Each row is a point. Examples show where two turns around zero, p and q, send a point. Write where each new point lands after one turn and then the other. Backwards means that the second turn is done in reverse. Each puzzle has new turns, and all numbers are rounded.

Turn p:
[-35  22  23] => [-16  29  33]
[-28  -6  38] => [15 24 38]
[-23 -14 -25] => [-12 -30  18]
[20 -5 15] => [ 19  10 -13]
[ 67   3 -52] => [ -7 -34 -77]
Turn q:
[27  2 10] => [11  0 27]
[ 1 -9 30] => [-17 -18  19]
[-49  45 -52] => [-11  57 -61]
[ 21 -38  13] => [ 16 -39  17]
Where do these land?
p, then q: [-14  21   1] => [-23   8  -7]
q, then p: [ 20 -21  16] => [33  2  4]
q, then p: [ 19  22 -45] => [-20  16 -47]
q, then p: [-2 49 -4] => [-37  33   1]
p, then q backwards: [-23 -72  32] => [ 77 -28  -3]

Turn p:
[-35  17   3   0 -11   5] => [-30 -16  12  -6  -4 -17]
[-10 -10  31  10   5  26] => [ 11 -22  27  -1  24  -7]
[ -1  13 -34  40  21  26] => [ -7 -35  -2 -15 -13  49]
[ 14 -41   4  16 -29  43] => [ 52 -41  -6 -15   4 -16]
[-14  -3  53   1 -26 -15] => [  5   2  36  27   3 -43]
[-42 -27 -14  -3  28 -35] => [-37  -8 -32  40  26   2]
[ 46   7 -17 -61   5 -23] => [ 10  72 -32 -21   1  -2]
[ 41  44 -26  -3   7 -27] => [ -6  47  -3  -9 -41  34]
Turn q:
[ -3  -3   6  10 -34 -30] => [-34  -3  -6  20 -15 -19]
[31 28 25  0 15 32] => [ 15   6  34 -33 -22  24]
[ -8   4 -26 -21  28 -27] => [  9  28 -40  -5  15   2]
[-41   6  40  19 -26   8] => [-44 -42  18 -13  13  -5]
[ 49  -7 -51 -62  12 -11] => [ 49  41 -44  31 -29  36]
[-22 -35  19   1  -7  15] => [  6 -46  -1   4   9 -11]
[  5  25 -54  11  19  18] => [19 46 16 13 34 18]
[-11 -18  41  42  -8  -6] => [-20 -30  23 -15  -4 -44]
Where do these land?
p, then q: [-30  -7 -15  10  12  13] => [ 19 -19 -12   7  24 -10]
q, then p: [  2 -32   1  -6 -49  19] => [ 32 -42   2  31  -4  -2]
q, then p: [-14  25  19  11  31  25] => [ -2  28   6 -18  40 -10]
p, then q: [-10 -13  25  15  23 -34] => [ -5   5  33 -21  18 -30]
q, then p: [-26 -26   3 -26  23 -13] => [  3   6 -47  -5   3  22]
p, then q: [-21  48   4  -1 -16  21] => [-26 -41 -30  -6  -7  13]
q, then p: [ 21  11  14 -16  43 -35] => [-17  35 -24 -33 -27 -13]
q, then p: [-18  -6 -14   4  -6 -15] => [-16  -8  -7  12  -1  18]
p, then q: [ 97   0 -38   8 -61  18] => [  2  29  15  66 -82  53]

Turn p:
[-10  26  19  13  -6 -20  -7  12  97] => [-42  14  29  43 -38 -25  12 -31  59]
[ 33 -12 -40   7  -9 -20 -19 -10 -10] => [ 12 -29  21 -20  10 -21 -37  10   0]
[ -8 -11   7 -44  -9  52  16  -9 -11] => [ 33  33 -23  -8  21   5  17 -37 -25]
[-16 -17   2  16  10  19  15 -10 -13] => [  2  -9  -6  -2  21   6  31   6 -12]
[ 35  -7  16  -4 -32 -21   5   6 -12] => [ 19  14  12 -36 -26  -4 -11  17  10]
[-22   8 -31   8   6  -2  10   3 -28] => [ -9 -33 -22  -9  16  21  -7  -1  -9]
[-13 -10   2  -8  10 -22  -5 -11   2] => [-10  -2 -18   6  -2 -21  -2  12   0]
[-15  -8   7   0   4  15 -13  17 -16] => [-15  11  -1  -3   7  12   4   1 -27]
[ -7  30  24  14  10  13  -6  -9 -23] => [ 11  -5  -3  23 -18  30  11  12 -21]
[ 24   3  -6  -3  15 -14   5  12  15] => [  0   8  10   6   8  -1 -19  10  27]
Turn q:
[ -8  -9 -22 -32  -5 -12 -25   4  33] => [-22 -31 -33  -9  -6  14 -20   2 -17]
[-12  23 -14   7 -12  31  -3  31  21] => [  9  -5  14  -9 -10  52  -8 -14  -4]
[ 30 -15  19 -16  14 -18  24   2 -14] => [-14  23  -4 -22  23 -31  -1   6  16]
[ 10  -5 -25  14  13 -11  -3 -23  18] => [  8   3 -27  29   5   0 -18  11   2]
[-25  -3 -19  19  23  13  22 -27 -27] => [20 16 -8 28  0  5 42 25  7]
[  6  36  19  -8  12 -22  11   9 -29] => [-17  31   6 -11 -24 -17  15 -19  23]
[ 29 -17 -19 -13   7   5 -34  21   1] => [ 13  -4 -14 -31 -13  -3 -35  19 -14]
[-13  -1   9 -13 -31  19   3 -37  -4] => [  3 -44  12  13   7  -7  21   1  20]
[-19  11  42  31  20  28   7   4 -20] => [ 35  23  28   1   5  -5  38 -29 -10]
[  1 -20   8  12 -41 -31  -3  16  20] => [-35 -12  27  12  12  -6 -31  -1 -22]
Where do these land?
q, then p: [-16   4  18  21  47  19   8 -16  -9] => [ 40 -21   3   3   5  21  -7  12  36]
q, then p backwards: [ 19 -20 -22 -42  -3 -22  -7 -10   6] => [-19 -13 -19  -4   8 -50   4   3 -15]
p, then q backwards: [  8  29 -16 -22   8 -24 -26   3  31] => [ 30  24  -4  18 -20 -32 -13 -15  16]
p, then q: [ 23  12  -2  24 -13 -14   2 -28  -9] => [ -8  -6  19 -20  24 -14 -27   8  -8]
p, then q: [  1   0   3  21 -11  35 -13  33 -23] => [ 23  -8  13 -26   0  -8  42  -8  14]
p, then q: [ 34  -4  13   9  28  -1   7 -26  27] => [ -3  35   8   7  19  -3 -34 -28  -6]
p, then q backwards: [ -3 -26  11  24 -16 -12 -22  17  -3] => [ -8 -15   6 -13 -19 -17   0  27 -27]
q, then p: [-29   9 -20  -3 -10  -5  35  39  -8] => [ -5  16 -17   9  -2  38  31 -32 -12]
p, then q backwards: [-19  -7 -22   0  -6   0  22 -13  16] => [ -1   7  21 -26   3   4   4 -24  10]
q, then p backwards: [-18   3  37 -33 -23  24  -7   1 -29] => [ -4 -22 -10  42 -43   6  12 -14  11]
